Each point is reached from the start by the listed moves, each made once or not at all, plus a little noise. Is the number of moves made odd or even? Then give how often each move was made.
(in the rows, 128 means zero)

Moves:
(1): [119 168  94 128]
(2): [ 70 155 135 133]
(3): [115 154 141 163]
Start: [176 121 128 103]
Points:
[ 99 215 113 150] -> odd (1, 1, 1)
[177 119 125 105] -> even (0, 0, 0)
[163 148 144 139] -> odd (0, 0, 1)

Moves:
(1): [167  91 137 161 133 150 141 115 107 125]
(2): [153 162 138 106 132  87 113 110 108 142]
(3): [140 125 167 123 152 134 154 116 154 104]
(4): [120 150 135 157 116 131 146 120 140 145]
(5): [136 149 146 114 148 136 179 160  73 123]
(6): [123 137 129 132 133 173  61 132 129 137]
(7): [140 147 145  73  59 134 100 137 141 139]
(8): [146 136 127 163 125 100  84 154 161 132]
(9): [152 130 101 136 130 144 142 120 161 113]
Start: [ 43 121 152 150 113 115  95 127 118 164]
Points:
[135 214 207 101  99 126  32 162 146 162] -> odd (0, 1, 1, 0, 1, 1, 1, 1, 1)
[120 202 209  70  99 154  78 130 118 156] -> even (0, 1, 1, 0, 1, 1, 1, 0, 1)
[123 113 212 159 148 104 121  85 103 149] -> odd (1, 1, 1, 0, 0, 0, 0, 0, 0)

Moves:
(1): [132 140 107 100 114 152 113 128  92 138 138 128 111 118 164]
(2): [122 147 126 129 131 119 138 143 155 130  75 129 115  98 133]
(3): [115 114 160 129 115 117 128 120 149 143 129 129 151 128 141]
(4): [126 120 138 151 108 136 118 152 133 129 105 128 142 133 136]
(5): [151 133 117 133 154 123 109 144 132 126 131 150 116  97 130]
(6): [138 121 126 114 127 149 114 133 135 142 120 136  84 124 118]
(7): [152 148 142 129 138 122 152 121 125 125 119 147 121 142 124]
(8): [120 127 132 114 130 102 130 139 124 127  98 143 130 141 116]
(9): [157 115 130 120 110 122 144 144 153 150 115 116 172 133 121]
(10): [132 144 117 151 112 110 116 113  95 171 138 117 107 120 125]
(11): [108 165 123 100 118 135 153 152 135 120 175 151 106 165 132]
(12): [107 144 140 125 110 131 108 106 155 124 118 140 179 139 101]
(13): [101 141 139 112 162 146 157 136 126 154 131 142 147 159 129]
(14): [133 116  92 142 127 122 117 110 144 142 113 136 113 134 156]
Start: [106 143 163  99 107 116 121 121 130  92 142 134 167 122 138]
Points:
[ 98 194 116  71  95 128 165 156 180 207 112 166 117 155 154] -> odd (0, 1, 0, 0, 0, 1, 0, 0, 1, 1, 1, 0, 1, 1)
[113 202 189 114  68  91 100 132 160 148   7 185 143 121  98] -> odd (0, 1, 0, 1, 0, 1, 1, 1, 0, 1, 0, 1, 0, 0)
[144 171 160 122  95  96  64  77 177 164 109 196 144 108 136] -> odd (0, 0, 1, 0, 1, 1, 1, 0, 0, 1, 0, 1, 0, 1)
[133 219 168  43 106 116 168 154 116 193 197 186 168 163 179] -> even (1, 0, 1, 0, 1, 0, 1, 0, 1, 1, 1, 0, 1, 0)
[127 155 184  73 126 121 177 132 223 184  45 171 173 146 162] -> odd (0, 1, 1, 0, 0, 1, 1, 0, 1, 0, 0, 0, 1, 1)

Moves:
(1): [166 130 122 129 142 117 121 138 137 160 115 121 136 119 133 133 120 134
 115 153 118 130 116 127 110]
(2): [136 141 133 130 123 132 111 127 132 120 127 131 127 120 141 130 116 140
 140 130 149 125 148 111 127]
(3): [131 141 162 128 112 121 139 124 119 125 136 149 134 107 120 130 118 137
 110 125 113 138 143 150 166]
(4): [126 126 126 137 117 139 131 125 122 128 130 146 121 121 120 119 120 126
 127 126 143 126 124 125 102]
(5): [147 112 136 128 130 150 115 132 138 123 134 126 109 130 104 138 123 134
 132 145 135 130 131 122 138]
(6): [140 129 116 119 138 140 136 119 135 119 107 122 132 119 129 128 146 140
 123 132 148 144 118 126 127]
(7): [125 134 127 112 138 123 135 118 132 130 124 132 132 129 119 127 122 128
 135 126 130 137 133 140 124]
(8): [130 127 116 132 112 123 134 116 125 108 130 114 119 133 143 138 113 136
 121 130 150 147 113 113 127]
(9): [129 133 123 129 128 142 136 125 132 112 138 119 147 116 120 134 129 134
 133 126 122 137 113 131 134]
(10): [117 134 125 130 129 136 126 143 133 143 124 109 120 105 129 134 113 154
 137 135 141 148 115 129 139]
(11): [138 132 117 121 130 134 123 139 109 130 145 124 118 125 131 128 146 126
 140 121 130 127 129 119 120]
(12): [128 125 131 122 119 122 134 117 158 154 127 137 125 140 131 111 128 141
 141 158 139 109 121 114 136]
(13): [150 110 124 117 130 131 116 137 111 127 125 119 139 122 124 120 119 108
 144 108 141 134 123 137 121]
(14): [116 129 133 132 121 152 138 112 136 128 131 110 117 141 159 136 117 121
 117 124 127 128 127 140 124]
(15): [129 107 137 135 141 128 128 116 118 139 151 140 148 105 138 112 124 155
 129 135 143 135 149 135 129]
(16): [132 132 136 124 130 125 133 123 130 152 127 135 136 122 128 152 114 131
 134 113 128 133 138 107 134]
(17): [124 140 121 153 144 106 138 128 145 121 125 144 129 136 156 133 129 128
 136 136 125 144 116 132 137]
(18): [128 135 126 135 123 141 125 133 119 133 121 118 126 136 112 137 143 134
 132 139 124 135 130 135 132]
(19): [135 132 111 122 138 141 133 132 140 118 108 159 140 118 141 106 136 131
 145 132  97 146 127 129 124]
(20): [132 115 126 122 123 134 135 112 114 131 126 127 132 105 129 119 122 108
 125 141 136 137 128 125 124]
(21): [123 122 143 147 125 125 152 120 135 109 132 106 115 115 119 114 125 130
 134 122 124 114 128 125 113]
(22): [128 138 135 136 129 117 111 111 135 127 124 124 122 135 128 125 126 126
 136 121 129 142 118 115 135]
(23): [128 138 135 120 131 137 126 140 132 150 136 108 126 137 117 124 124 113
 117 122 123 140 151 106 127]
(24): [117 130 114 137 110 124 109 122 148 135 124 148 127 126 127 131 154 121
 141 124 135 126 151 144 106]
Start: [118 139 102 138 127 136 141 147 119 142 140 137 140 130  98 128 115 145
 109 116 122 125 103 132 128]
Points:
[153 159 117 151  85 249 177 129 118 117 138  93  86  51  99 116  83 180
 119 147 168 219 122  93 127] -> even (0, 1, 1, 1, 1, 1, 0, 1, 0, 1, 1, 0, 0, 1, 0, 0, 0, 1, 1, 1, 1, 0, 1, 0)
[166 164 103 180 130 184 169 142 182 170 115 172 111  48 132 146 114 194
 139 141 123 194 104 142 100] -> odd (1, 0, 1, 1, 1, 1, 0, 0, 0, 1, 1, 0, 0, 1, 0, 1, 1, 0, 1, 0, 1, 0, 0, 1)
[182 166  78 174 139 153 129 118 204 166  88 116 117  57 130 141  81 179
 153 158 166 235 112  53 103] -> even (1, 1, 0, 0, 1, 1, 0, 1, 0, 1, 0, 0, 0, 0, 0, 1, 1, 0, 1, 1, 1, 1, 1, 1)

Moves:
(1): [123 123 137 128 123 132 136 125 134 126 122 134 130 119 134 128 129 134
 138 129 120 136 119 121 138 118]
(2): [110 122 129 117 138 133 123 125 113 121 142 153 122 129 143 120 125 130
 138 125 133 130 125 131 126 130]
(3): [117 141 121 139 114 120 128 133 115 130 140 106 109 137 147 129 128 125
 136 116 119 140 126 121 136 138]
(4): [130 120 132 120 126 139 127 129 123 143 124 145 125 117 125 126 136 135
 141 128 131 126 117 129 135 120]
(5): [125 131 129 116 128 131 140 137 134 134 118 135 127 131 151 102 129 127
 130 118 118 135 114 151 134 132]
(6): [134 129 130 140 125 112 131 131 136 120 113 114 123 124 126 135 120 133
 124 134 137 115 116 119 134 132]
(7): [118 139 135 142 116 140 130 134 137 122 119 112 116 129 122 152 135 132
 139 139 140 124 128 137 119 129]
(8): [127 126 116 120 121 121 134 136 122 133 126 126 122 125 126 124 123 131
 121 125 128 132 114 123 125 122]
(9): [119 133 125 154 140 103 115 136 129 138 125 122 129 134 150 140 150 130
 110 139 138 133 143 117 114 158]
(10): [128 119 126 121 134 141 136 128 129 127 133 134 123 120 131 136 125 124
 144 131 111 118 131 118 118 131]
(11): [144 110 123 124 148 135 130 134 147 122 131 143 122 128 124 120 127 105
 156 124 133 130 141 129 138 120]
(12): [123 130 119 128 117 134 138 136 139 127 139 127 142 139 136 122 118 132
 123 128 133 128 124 131 132 139]
(13): [114 125 127 131 128 115 120 135 130 130 134 116 138 130 130 123 134 129
 138 135 133 133 128 137 141 128]
(14): [131 137 126 130 127 126 135 132 130 123 125 128 125 126 126 124 128 128
 122 125 116 129 135 137 143 133]
(15): [135 129 130 118 132 126 118 127 133 129 120 131 122 121 133 126 135 141
 134 115 127 125 132 130 125 117]
(16): [140 121 127 132 143 141 127 131 129 137 129 137 137 136 140 126 126 133
 129 124 138 126 111 132 127 114]
(17): [120 127 138 117 117 117 125 136 127 122 128 114 122 125 134 147 121 118
 120 114 128 121 122 117 134 125]
(18): [103 126 123 125 107 134 136 129 136 121 141 136 135 120 127 119 155 120
 114 108 127 106 131 117 137 130]
(19): [107 116 118 134 129 113 126 113 116 122 131 138 135 137 123 131 119 132
 145 110 124 114 124 126 128 121]
(20): [138 123 131 132 120 124 132 133 123 119 138 128 131 136 125 124 134 128
 136 136 125 136 121 133 126 128]
(21): [138 116 129 151 123 132 127 126 133 137 139 123 109 133 129 128 134 125
 121 129 122 116 132 121 143 123]
(22): [130 134 119 130 100 135 117 118 114 118 139 152 125 122 137 123 133 124
 131 117 128 118 125 144 124  98]
(23): [129 128 126 122 117 126 123 132 115 121 123 120 125 138 134 123 129 124
 128 131 134 134 136 118 131 120]
(24): [118 144 105 117 133 123 129  98 136 130 130 113 120 138 119 137 130 137
 128 133 115 125 125 138 130 121]
Start: [138 104 121 137 122 110 107 135 126 129 131 134 130 132 125 136 129 132
 113 148 130 137 113 132 126  98]
Points:
[129 102 107 152 134 121  93 139 103 125 155 193 123 132 184 138 149 134
 118 140 126 126 115 141 110  97] -> even (0, 1, 0, 0, 0, 0, 0, 0, 1, 1, 0, 0, 0, 1, 0, 1, 0, 0, 0, 0, 0, 1, 0, 0)
[110  82  88 138  84  93  84 160 120 130 149 170 127 121 152 109 191 108
 128 131 158 125 124 121 150  73] -> even (0, 0, 0, 1, 0, 0, 0, 1, 1, 0, 1, 0, 1, 0, 0, 0, 0, 1, 0, 0, 0, 1, 1, 0)
[131  90 123 151  88 127 142 154 129 127 144 144 116 114 152 132 159 141
 145 128 103 117  68 108 170  91] -> odd (1, 0, 1, 1, 0, 1, 0, 0, 0, 1, 0, 0, 0, 1, 0, 1, 0, 1, 0, 1, 0, 0, 0, 0)
[117  88  89 126  69 135 111 136 160 105 151 135  80 121 153 151 175 116
 156 106 110  91 101 133 180   7] -> odd (1, 0, 0, 0, 0, 0, 1, 1, 0, 1, 1, 0, 1, 1, 1, 1, 1, 1, 0, 0, 1, 1, 1, 1)
[157  82 104 152 118 105 107 164 135 136 139 120  89 145 169 107 143 127
 156 119 117 158 107 121 192  52] -> even (1, 0, 1, 0, 0, 0, 0, 1, 0, 0, 1, 0, 1, 1, 1, 1, 0, 0, 0, 0, 1, 0, 1, 0)
[170  89 110 170  96 115 115 160 126 124 153 103  97 164 174 134 128 145
 134 140 124 126  89 102 149  90] -> odd (0, 0, 1, 0, 0, 1, 0, 0, 0, 1, 0, 1, 0, 0, 1, 1, 0, 0, 0, 1, 1, 0, 1, 0)
[141  91 100 147 108  92 109 185 148 111 130 141 133 148 208 119 134 102
 131 133 140 122 102 147 160  93] -> even (0, 0, 0, 0, 1, 1, 0, 0, 1, 1, 1, 1, 1, 1, 0, 1, 1, 0, 0, 0, 0, 1, 1, 0)

Moves:
(1): [110 112 130 129 137 124 128 126 121 123 134 117 129 114 125 119 119 115
 119 129 120 130 124 120 135 125 137]
(2): [120 130 141 134 127 134 132 137 136 140 135 127 123 136 109 117 131 114
 134 136 132 130 125 116 144 118 130]
(3): [138 133 135 133 130 131 142 106 129 120 140 120 146 148 122 128 129 133
 129 132 117 122 117 136 143 114 137]
(4): [138 128 125 130 133 133 124 125 139 105 139 144 139 127 121 121 116 130
 124 142 140 117 155 118 123 111 134]
(5): [152 128 113 108 118 143 132 117 119 137 123 109 163 123 123 118 120 129
 109 122 138 131 142 121 129 120 125]
(6): [119 133 125 111 129 136 123 116 124 137 111 114 128 121 119 126 124 129
 139 120 128 113 119 117 130 125 128]
(7): [148 149 112 142 141 134 119 135 125 119 141 136 132 130 111 119 123 112
 131 128 127 133 119 128 121 110 135]
(8): [119 122 120 141 134 117 111 140 131 129 121 116 135 135 136 136 128 121
 131 133 127 122 129 126 136 131 123]
(9): [158 134 140 137 124 134 131 120 101 106 143 120 138 122 123 138 141 111
 134 143 132 133 120 117 133 125 134]
(10): [120 140 119 153 117 120 127 141 117 138 138 144 112 133 136 131 132 120
 141 129 123 134 129 119 135 130 105]
(11): [109 133 124 128 131 136 127 153 111 126 126 143 146 136 142 136 127 124
 130 148 105 114 136 116 119 113 138]
(12): [123 129 117 135 128 135 128 122 125 127 123 115 128 130 129 131 128 123
 131 112 131 127 138 135 123 123 134]
(13): [150 114 129 128 123 134 115 111 128 113 117 150 117 100 142 135 145 139
 132 110 135 110 135 126 130 129 127]
(14): [137 121 121 121 134 146 122 140 132 137 131 136 121 129 123 125 116 123
 110 136 117 116 128 122 151 157 120]
(15): [124 102 135 100 125  99 132 132 132 127 153  80 128 159 121 131 139 121
 102 137 131 145 142 113 147 128 106]
(16): [109 131 114 108 133 142 122 120 132 137 118 141 141 121 131 135 129 143
 146 116 123 151 130 118 112 129 112]
(17): [116 128 145 147 123 133 116 123 138 133 125 121 135 122 121 140 122 129
 103 122 142 127 134 117 112 134 139]
(18): [ 95 124 123 119 121 146 105 148 130 136 129 124 116 147 118 149 111 136
 118 117 130 142 118 116 140 123 141]
(19): [125 134 152 133 144 131 109 135 125 133 124 120 133 115 135 136 116 133
 142 136 114 123 118 127 133 126 105]
(20): [116 137 130 119 125 132 121 117 134 138 122 113 135 121 145 123 132 120
 114 116 140 142 137 130 135 144 125]
(21): [119 107 128 105 107 138 108 113 127 103 161 142 149 136 125 110 149 107
 120 122 121 134 127 141 128 138 134]
(22): [120 136 125 145 142 135 119 118 114 113 134 121 124 131 118 115 138 144
 111 132 119 143 151 122 123 124 130]
(23): [135 115 126 135 117 129 133 116 131 114 125 124 131 133 134 112 123 119
 124 123 116 131 125 127 123 131 126]
(24): [129 133 137 126 139 125 107 143 106 125 151 126 125 154 131 131 121 106
 132 130 142 117 117 128 138 129 122]
Start: [134 128 118 132 112 116 125 119 125 138 118 110 135 142 116 124 129 118
 123 142 140 132 140 153 135 124 129]
Points:
[171  97 117  69  93 151  99  45 101  93 196  58 229 143  83  87 179  53
  86 124 151 185 150 110 184  94 122] -> odd (1, 1, 1, 0, 1, 0, 1, 0, 1, 0, 0, 0, 1, 0, 1, 1, 0, 0, 0, 1, 1, 0, 0, 0)
[111 119 130 164 108 193  60  79 125 116 121  88 162 151 100 140 139 115
  74 123 136 165 151  91 180 146 136] -> even (0, 1, 1, 0, 0, 0, 0, 1, 1, 0, 0, 0, 1, 1, 0, 1, 1, 1, 0, 1, 0, 1, 1, 0)
[164 115 144 128 148 124  79 157 128 114 193  78 145 199  75  91  88  51
  99 185 137 122 146 110 190 110  82] -> even (0, 1, 0, 1, 0, 0, 1, 0, 0, 0, 0, 0, 0, 1, 1, 0, 0, 0, 1, 0, 0, 0, 1, 1)
[159 120 109 156 162 128  60 135  41  57 190  18 223 186 100 103 104  41
  78 192 118 134 192  90 154  55 113] -> odd (1, 0, 0, 1, 1, 0, 1, 1, 1, 0, 1, 1, 0, 0, 1, 0, 0, 0, 1, 0, 0, 1, 1, 1)
[121 109 111 121 148 174  32 140 104 122 136 133 129 133 110 134  80  91
 124 114 114 134 102 115 165 130 103] -> odd (1, 0, 0, 0, 0, 0, 1, 0, 0, 0, 0, 0, 1, 1, 0, 1, 0, 1, 1, 0, 0, 0, 1, 1)
[ 77 138 118 148 153 171   7 160  74 116 163  25 183 208 113 161 103  64
  61 153 117 179 162  79 161 129  97] -> odd (0, 0, 0, 0, 0, 0, 1, 1, 1, 0, 1, 1, 0, 1, 1, 1, 1, 1, 1, 1, 0, 1, 1, 1)
[116 100  86 147  83 185  56 127 150 146 109 139 161 141 101 136  95 113
  89 119 158 137 182  71 161 128 103] -> odd (0, 1, 0, 1, 1, 0, 0, 1, 0, 1, 0, 0, 1, 1, 0, 1, 1, 1, 0, 0, 0, 0, 1, 0)
[111 105 112 136 109 121  63 116  56  92 202  34 218 240 130 103 143  61
  89 163  89 141 174 130 175  92  78] -> even (0, 0, 1, 0, 1, 0, 0, 1, 0, 1, 1, 1, 0, 0, 1, 0, 0, 0, 1, 0, 1, 1, 1, 1)
[148 119 135 143  86 180  81  21  64  86 155  56 200 114 107  70 164  61
 111 112 115 145 155 115 187 103 113] -> even (1, 1, 1, 0, 1, 1, 0, 0, 1, 1, 0, 1, 1, 0, 0, 0, 0, 0, 1, 1, 1, 1, 1, 0)

Moves:
(1): [137 135 122 133 112 127 149 146 118 105 127 127 130 127 117 112 121 140
 144 113 139 107 148  95 101 119]
(2): [119 149 135 120 132 116 129 135 123 129 119 116 114 129 142 133 123 127
 139 131 126 150 134 123 136 136]
(3): [124 130 116 133 116 117 113 111 127 124 122 128 120 140 129 133 133 141
 125 119 131 110 127 118 130 123]
(4): [147 134 126 143 126 107 135 115 120 133 106 131 112 136 102 108 128 122
 106 109 131 120 136 122 147 110]
(5): [132 108 113 135  99 135 112 136 129 135 125 117 117 123 135 114 135 141
 127 122 119 130 120 117 134 132]
(6): [121 125 129 117 132 126 117 125 125 132 125 129 121 126 128 123 124 123
 132 134 127 139 126 129 142 119]
(7): [130 123 108 147 120 125 127 137 110 128 120 128 116 136 122 134 132 119
 114 121 125 115 155 126 112 120]
(8): [125 111 115 125 124 131 125 128 123 145 127 127 121 141 127 121 145 140
 135 132 106 122 130 125 128 131]
(9): [123 147 123 131 127 131 138 105 119 151 124 132 128 110 113 125 112 115
 116 123 134 133 118 128 144 122]
(10): [121 136 108 123 112 141 149 134 137 132 138 138 130 136 123 132 144 128
 107 113 114 112 134 123 140 121]
(11): [121 137 144 138 128 118 137 120 122 124 123 129 142 125 128 130 108 136
 108 141 113 133 141 132 125 126]
(12): [129 126 134 135 121 129 127 122 137 129 112 155 124 142 130 142 132 111
 133 122 107 125 121 133 139 125]
(13): [110 119 114 148 134 140 113 140 113 130 133 142 143 122 118 125 129 130
 123 132 127 127 123 127 141 135]
(14): [129 134 118 122 126 140 124 120 121 116 127 120 133 128 128 124 150 119
 125 128 137 126 132 141 145 113]
(15): [136 138 134 145 125 126 122 134 121 129 146 130 142 133 129 146 141 143
 121 110 133 139 136 142 132 112]
(16): [122 122 111 127 127 119 108 128 129 113 137 122 121 144 125 126 126 138
 152 137 110 126 132 131 138 137]
(17): [120 128 130 135 131 123 151 132 125 128 138 127 143 124 133 135 125 123
 111 129 129 137 122 123 120 119]
(18): [126 135 128 121 136 119 119 124 126 118 120 124 129 125 120 137 121 124
 141 122 131 134 134 123 129 131]
(19): [134 131 123 134 131 120 118 130 141 122 123 127 123 118 150 121 138 118
 136 129 126 118 146 116 137 122]
(20): [125 114 122 135 123 144 140 132 136 144 129 132 129 129 143 128 127 127
 144 118 126 128 138 123 136 137]
(21): [135 139 127 119 132 138 118 140 153 132 127 116 129 135 129 138 137 126
 140 147 130 123 122 132 147 127]
(22): [110 131 119 131 132 134 133 131 149 138 121 127 114 128 111 139 130 119
 138 126 130 138 119 130 116 140]
(23): [131 129 122 134 137 132 129 131 112 110 122 117 131 117 113 131 115 139
 119 121 122 109 127 145 136 123]
(24): [125 130 119 139 140 135 131 121 129 129 120 121 127 128 121 132 114 129
 124 124 119 128 134 121 112 138]
Start: [121 123 129 133 134 130 127  85 139 124 133 128 128 113 119 146 131 143
 126 114 130 130 151 124 124 141]
Points:
[ 86 144  59 209  86 157 145 118  90 130 126 138 138  88  46 147 113 167
  68  63 106 104 187 113 140 100] -> odd (1, 0, 0, 0, 1, 1, 1, 0, 1, 1, 1, 0, 1, 0, 1, 0, 0, 0, 0, 0, 0, 1, 1, 0)
[ 61 179  86 136 110 132 184  75 142 119 105 139 123 121  94 166 111 108
 153  87  89 155 187  94 172 123] -> odd (1, 1, 0, 0, 0, 1, 0, 0, 1, 1, 1, 1, 0, 1, 0, 1, 1, 1, 0, 1, 0, 1, 0, 0)
[114 137 117 174 106 103 130 109 113 120  99 145 110 138 144 163 131 142
 165  82  82 133 249  81 133 107] -> odd (1, 1, 0, 0, 0, 1, 1, 1, 0, 0, 1, 1, 0, 0, 1, 0, 0, 1, 1, 1, 0, 0, 0, 0)
[145 162  72 174 127 120 127 100 112  69  69  96  86 157  69 146 126 132
 143  89  94  76 214 113 158 106] -> even (1, 1, 0, 1, 0, 0, 1, 0, 0, 0, 0, 1, 0, 1, 0, 1, 0, 0, 0, 0, 1, 0, 1, 1)
[106 127  81 192 128 176 130 114 109  95  89 138 146 123  88 156 112 136
 125 112  94  80 210 118 154 113] -> odd (1, 0, 0, 0, 0, 1, 1, 0, 0, 0, 1, 1, 1, 1, 0, 0, 0, 0, 0, 1, 1, 0, 1, 1)
[ 75 134  69 159 118 114  80  47 184 153  81 117  92 130 102 169 119 135
 154 129  50 137 151  91 177 142] -> even (0, 0, 1, 0, 1, 1, 0, 1, 1, 0, 1, 1, 0, 0, 0, 1, 1, 1, 1, 0, 1, 1, 0, 1)
[101 166  90 199 129 106 162 105 115 152 114 135 120 100  83 132 143 144
 117  69 129 141 180  77 149 105] -> even (1, 1, 0, 1, 0, 0, 0, 1, 1, 0, 0, 0, 1, 0, 1, 0, 1, 0, 1, 0, 0, 1, 0, 0)
[127 148  97 175  81 132 108  88 120  95 107 120 110 141 126 153 156 171
 141  59 115 119 177  89 130 116] -> even (1, 1, 1, 0, 1, 0, 0, 0, 0, 0, 0, 1, 0, 1, 1, 0, 0, 0, 0, 0, 0, 0, 0, 1)
[103 167  42 208 102 144 158 100 103 121  59 121 118 102  78 136 113 110
  80  64  81  91 226  70 220  84] -> odd (1, 1, 0, 1, 1, 1, 1, 0, 1, 1, 1, 1, 1, 1, 0, 0, 1, 1, 1, 1, 1, 0, 1, 1)
[ 88 115  12 228  92 121  98  90  80 126 104 105 110 146 112 138 164 184
  71  62  42  93 238 105 213  88] -> even (0, 1, 1, 1, 1, 1, 1, 1, 0, 1, 1, 0, 1, 1, 1, 1, 1, 0, 1, 1, 0, 0, 1, 1)
[ 52 112  12 177 108 159 121 104  98 135 106 100  92 126  84 158 163 159
  80  83  74 108 170 109 155 126] -> odd (0, 1, 1, 0, 1, 1, 1, 1, 0, 1, 0, 0, 1, 1, 0, 0, 1, 0, 0, 0, 0, 1, 1, 1)
[ 76 156  60 139 117 134  81  87 131 159 150 128 117 150 102 170 165 174
 135 111  89 132 152 125 222 124] -> even (0, 1, 1, 0, 0, 1, 0, 1, 1, 1, 0, 0, 1, 0, 1, 1, 0, 0, 0, 0, 1, 0, 0, 0)
